Each wall is flat, endless, passes through zero and stands at right angles to its row. A trip goes straight from one point to another. List the walls that it crosses, first one first.
In the rows, zero is written as 128.

Walls:
(1): [106  96]
(2): [148 155]
(3): [111 174]
(4): [ 99 102]
(5): [134 114]
(6): [126 112]
(7): [161 133]
Trips:
[ 43 123] to [48 66] -> 3, 5
[ 85 106] to [167  95] -> 7, 4
[115 116] to [108 113] -> none
[144 152] to [146 172] -> none

Walls:
(1): [ 96  48  97 115 150  60]
(2): [123 148 118 128 122 130]
(3): [164 108 133 143  89  41]
(4): [199  41 151 127 130  70]
(5): [117 166 179 148  96 144]
(6): [128 173 124  97 131  61]
(7): [171 106 164 140 178  87]
(8): [136 101  99  83 155  99]
Trips:
[112 105 143  48 126 167] to [119 143 131 164 126 194] -> 1, 5, 8, 2
[106 108  79  86 199 179] to [ 93 126 115 106 104  90] -> 2, 6, 3

Walls:
(1): [ 96 127 161 243 164  97  90 127  54 161  67]
(2): [161  88 182  81 159  93 149 141 128 111  80]
(3): [148 111  59 163 130 124 196 127 165 152 176]
(4): [172  79  89 129 142  76  83 110 141 139  92]
(5): [131 175 146 171 182 129  71 142 174 142 230]
(6): [167 119 136 157 117 130 160 126 121 110 140]
(7): [136 206  95 122 129  84 105  95 123 179  67]
(8): [ 93 100 137 181  99 129 130 171  81 160  77]
(9): [ 83 151 174 147 106 126 149  73  49 116 163]
(10): [145 151 138 160 166  72 113 100 101 153 154]
(11): [202  67 136 129 126  96 121 156  90 133 193]
Trips:
[115 130 176 119  92 104  71 147 131 113  85] to [113 101 180 156  56 142  90 122 110 146 137] -> 9, 7, 11, 4, 2, 6
[141 142 175 100 128 127 163 137 117 124 128] to [ 70 132  93  98 172 144 116 100  76  93  98] -> 11, 6, 7, 1, 8, 2
[ 63 108 174 123 108 106 133 104 115 106 131] to [106 128 158 143 147 182 162  37 169 118 107] -> 8, 6, 1, 2, 3

Walls:
(1): [148 205 150 136 169  72  94  49 175 164  97 118 149 170]
(2): [130 151 121 164 117 160  85 118 118 147 111 116 149  87]
(3): [182  56 148 139 137 140 184 106 118 100 216  85 193 163]
(4): [115  86  91 142  87 170 148 127 188 127 125 137  80 186]
(5): [146 176  67 156 143 149 126 139  72 149 158 130 118 143]
(6): [138 207 201 136 153 131 137  76 120 179 117  88  95 132]
(7): [ 91 162 204  99  76 117 181 236 110 109 171 105 116 146]
(8): [103 119 126 116 144 154 167  70 137 158  95 124 120 143]
Trips:
[129  86 173 100 194  88 152  56  32 146 155 124 125 121] to [ 82 205 116 175 149 188 133 158  96 116  72 126 167 122] -> 2, 3, 7
[137  99 108  95 142 129 140 110 199  88 122 135  83 109] to [220 129 122 119 217 101 132 118 179  81 155 145 187  98] -> 3, 1, 8, 4
[131 147 123 185 122 137 120  61 108 192  38 111 123 167] to [107 213 116 123 144 126 204 114 102 124 126 145  89 108] -> 4, 7, 2
[149 132 205 139 101 141 126  83 154 173 111 115 194 117] to [142  94 178 169  26  51  84 112 109 109 140 134 172  89] -> 8, 7, 6, 1
[172 196 155  72 139 108 146 153 139 152  94  95 136 173] to [176 169 123 150 100 201 164 181 117  63 134  58 155 108] -> 8, 3, 2, 1, 6

Walls:
(1): [133 130  88 143 118 135 183 135 104 153 129  85  81 198 115  95 143 106
 100 118 128  89 145  97]
(2): [ 93 146 109 106 143 145 105  89  65 132  93 129  61  98 140 105  96 132
 116 171  87 131  94 108]
(3): [148 121 115 107  89 128  97 112 100  90 182 117 148 126 114 130  91 150
 116 113 138 162 124 131]
(4): [109 124 105 134 174 177 125 124 121 120 166 114 151 142 157 161 115 145
 134 106 157 109 121 131]
(5): [147 106 104  56 154 128 144 147 157 127 165 164 177 100  52 156 127 179
 154 136 180 175  69 147]
(6): [114  85 134 117 132 109 144  95 131 131 107 107 114  32 100 135 111 133
 108 122  86 110 122 134]
(7): [111 107 120 135  88 109 137 103 162 127 136 113 134 118 173  84  77 118
 104 111 144  73 176  68]
(8): [174  95  31 132 121  95 142 155  81 128 112  94 121  99 187 127 203 121
 134 129 109 127  82  91]
(9): [ 82 139 174 113 134 154 165  90 105 128 168 117 121  76 124 155  66 120
 126 162 135 147 138 127]
(10): [ 86 144  95 133 112 156  82 110  72 137 152  60 135  80 119  80 119  65
  93 119 107  99 123 120]
(11): [121 152 136 132 144 112 125  57 100 154 135 206 130  98 164 158 107 108
 142 104  99  75 113 187]
Trips:
[176 127 106 156 172 175 121 139 171 117 186 152 165 128 153 147 111 101
 119 115 200 201 117 127] to [142 155 106 105 139 167  83 159 124 114 140 114 125 128 119  92 143 163
 156  74 115 166 167 111] -> 9, 10, 8
[127 134  87 123  96 155 134 137 108 141 166 162 112 125  64 140 110 103
 147 159  69 100 172 161] to [111 116 166  81 110 133 133 132 113 180 104 118 155 180 129 117 148 134
 130 115 192 150 106 115] -> 6, 2, 11, 10, 9, 3, 4

Walls:
(1): [144 116 118 133  82 133 176  60 125 112 129  82 163 150 180  79 121 132
 153 146 111 140 136 112 167 102 109  96  98 114 198  77  76  88 157  86
  95 143  76 172 156 163 155  77 176 124 170  78]
(2): [ 93 129  97 153 119 130  71 117 127  29 239  91 128 152 130 134 112 186
 135 116  83 144  79  93  65 149 117 153 110 163 133 112 158 101  66 119
 124  86  69  94  67 209  26  60  94  94 141 182]
(3): [147 125 144  55 169 179  43 166  59  80 139  76  60 149  99 150 120 185
 106 157 112 137 147 131  75 140 180  36  81 182 129 200 162 139 120 112
 162 105 110 171 164  83 206  86 100 112 138 137]
(4): [113 135 108 106  56 110 100 136 165 182 125 196 138 116  85  70 163  80
 154 122 126 148 158 158 225 135 172 138 182 121 122  85 127  86 123 144
 136  75 171 141 130 210 204 129 135 126  70  94]
(5): [155  75 141 126 111  72 207 139 151  95 103 182  89 103  92 131 134 157
 163 139 163 147  75 120 106 128 176 125 142  53 154 134 115  87 149 135
 128 110 174  71 159 173  97 184 102  98  83 110]
(6): [139 158  98 126 172  36 132 145 104 103 134 111 178 134 142  95  87 111
  93 142 159 148 132 159 115 118 109  62 114 176 109  74  93 166 123 119
 127  92 103 119 112 163 103 186 134 179  79 125]
(7): [166 155 142 137  83  80 133 124 189 124 170 141  83 117 187 152 163 138
  80 161 153 137  99 145 102 123 146  88 203 119 204  53 169  98  91  48
 102 100 116 191 133  77 107  93 129 186 137 103]
(8): [ 64 123 161 177 138 145 114 134 163 166 145 121 126 205  88 149 160 126
 106 155  82 117 174 174 115 139 192  98 174 146 136 122 106 169 154 139
  67 124  91 177 149 159 164 126  89 125 102 122]
(9): [119 143 140 127  73  80  93 135 167  82 172 158 118  93 117 108 133  96
 136  92 127 215 101 140 123 107 137 167 146 153 151 107  83 159 120  93
 136 165 125 223 116 126 108 164 187 176 149  25]
Trips:
[ 51 133 115  52  80  82  44  97  65  91 211 172 144  83  92  38 178 146
 139 112 101 125 118 135  67 198  81  46 160 100 195 149 154 129  97 141
 154 136 178  90 124 133 109 188 124 116 105 149] to [ 54 114 170 146 147 136  95  58 164 159  86  84 165  96  68 130  94 130
 127 146  66 108 160 176 147  91 129 118 157 176  43 168 146  95 108 153
 150 111 166 178 109 127  88 172 119 122  77 127] -> 7, 8, 5, 9, 2, 3
[167  71 103 165 173 150  89 127  94 126 118 134 118 145  83 150  55 115
 143 140 108  95 118 107 144  80 135 104  14 137 114  72 144 165 164 112
 200 124  56 121 112 128 142 195 189 169 161 137] to [ 87 112 161 121 198  83  85  62  62 144 135 133 149  84 186 185 107 126
  94 121 118  54 127  98 153 110 130  57 121 131 121 156  55 186 140 175
 158 147 106 135  94 159 114 158 170 158  64 173] -> 1, 8
[133 175 121 170 123  90  96 185 147  60  96 101  86  98 131  50 244  28
 196 113 115 141 128 115 121 166  34 125 147 178 122  97  97 141 146 189
 108 152  96 102  91  41 132 151 177 101 169 125] to [193 127 115 116 118 141 133 141 127  86  38 117 116 127 145  55  71 171
 129 137 157  99 132 117 110 116  90 151 135 107  70 143 181 100 134 121
 190  65 117 143 192 138 137  95 126 135 100 185] -> 9, 3, 5
[135 130 126 128 155 116 161 116 132 214  80 173 122  78 139  85 129  84
 118 142  55 165 126 112 194 137 110 138 178 203 108 138 115 108 104 116
 130 121 159 134 159 142  77 213 155 182 117 146] to [ 80  96 160 163  79 118  63 184 112 174  94 142 187 169 168  99 102 121
 118  40  97 161 154 130  99 159 138 221 149 178 129 190 115  82 159 114
 171 144 161 140 127 120 144 161 133  81 117  80] -> 5, 6, 8
[110 133 100  95 128 143 118 150  78 108 132 102 164 128 149 190  77 134
  95 174 135 102 129 147 131 126 184  50 160 120 167 169  92  94  73 117
 131 154 187 136 107 178  88 156  86 110 117 114] to [ 81 126 139  92 112 135 136 110 146 135 145 144 107 158 189 131  99 147
 118 149 228 174 118 135 135 138 141 105 107  86 139 100 139  79 128  77
 107 105 127 119 138 163 120  94 117 184 131 191] -> 1, 8, 4, 3
[160 108  82 135  97 108 100 141  72 103 110 189  51 106 150 113 104 141
 144 143 126  80 149 191  87 118 114 140  98 119 161  86 121  29 144 148
  88 165 138 201 148 158 134 120 147  80 186  98] to [ 87 151  84 152 158 175  87 131 139  59  86 163 174 172  93  63  88 160
 123 130 166 150  57 168  85 129 194  99 121 108 127  79  64  78 172 122
  78 130 172 120 108 146 135 207 109 105 127 125] -> 2, 6, 8, 7, 3
